Each row of a before or after table is a point. One or more steps were done to the points. Then noise was added and the rows were shuffled. The steps act on columns, c1 being the first. What was done? A step turns or swaps two columns, mirrors them in a line or flattens them onto one, adds a multiple of one to another, or multiplies or shifts one. Angles are multiples of 10 degrees, from the lower column toward the higher: turns from -170 to 170, lines from 10 to 170 but not 90. Use the fewest steps. Two steps may share a column if one is a turn and the other turns, adds or multiplies; they go together, in the order done. Otherwise the lowest column goes first.
In the rows, zero is written as 128.

Before (13 x 3):
[[ 49  93 135]
 [116 135 113]
 [ 52 106 111]
 [135 125 139]
 [174 116 116]
 [156 132 150]
 [165 131 159]
 [160 134 144]
 [ 66 112 119]
 [167 109 161]
 [124 142 169]
 [135 114 152]
 [143 128 123]]
After (13 x 3):
[[166 143 150]
 [164 171 148]
 [121 138 153]
 [ 72  48 125]
 [157 161 153]
 [161 167 145]
 [115 124 120]
 [173 157 120]
 [127 121 150]
 [ 54  36 118]
 [137 128 138]
 [ 49  11 130]
 [140 141 127]]
Steps: add 1 times c1 to c2; multiply c3 by 0.7

Before (9 x 6):
[[156  83 103 150 180  98]
 [117 129 147 120 151 138]
 [110  92 162 135 116 107]
 [145 144 185  98 117 116]
 [166 150 160  71 187 150]
 [ 97 104 179 151 171 147]
 [128 163 113 130 129 131]
 [168 113 111 122 106 124]
 [135 137 105  96 178 140]]
After (9 x 6):
[[117 145 183 103 185 136]
 [ 87 130  76 131 108 126]
 [146 114 141 152 117 120]
 [103 113 178 162 187 116]
 [130 130 120 111 123 131]
 [136 127 183 119 146 132]
 [ 93 158 246  74 186 138]
 [108 145 171 102 122 126]
 [155 107 244 159 171 136]]
Steps: multiply c1 by -1; flatten c2 and c4 onto the line at 120 degrees; add 1.5 times c5 to c3; multiply c6 by 0.4

Before (10 x 8):
[[148 107 111 131 141 189 134 196]
 [138 113  97  86 113 115 138 199]
 [143 180 133 161 151 180 132 141]
 [142 130 119  91 165 128 170 138]
 [120 120  89 110 142 121 133 179]
 [155  76 156 173 122  89  89 126]
 [149 129 188 124 175 159  89 133]
 [157  92  88 127 127 121  79 123]
 [175 138 120 133  95  91 129  79]
 [101 127 153 137 141 202 128 165]]
After (10 x 8):
[[145 133 192  79  84 110  48 126]
 [133 182  94 245 123  65 159  74]
 [148 178 116 109 119 136 145  84]
 [150 163  81 138 125  74 116 151]
 [158 170 156  36 155  41  68 149]
 [123 158  84 156 102  76 158  84]
 [106 148 156 107 125 153 106 102]
 [138 133 120 156  73  71 172 117]
 [138  93 135  30 133 130 135  90]
 [173  92 118 158 160  41 133 164]]
Steps: turn c2 and c8 by -150 degrees; add -0.7 times c3 to c7; turn c4 and c5 by 150 degrees; multiply c4 by 2.5; shift c6 by -50
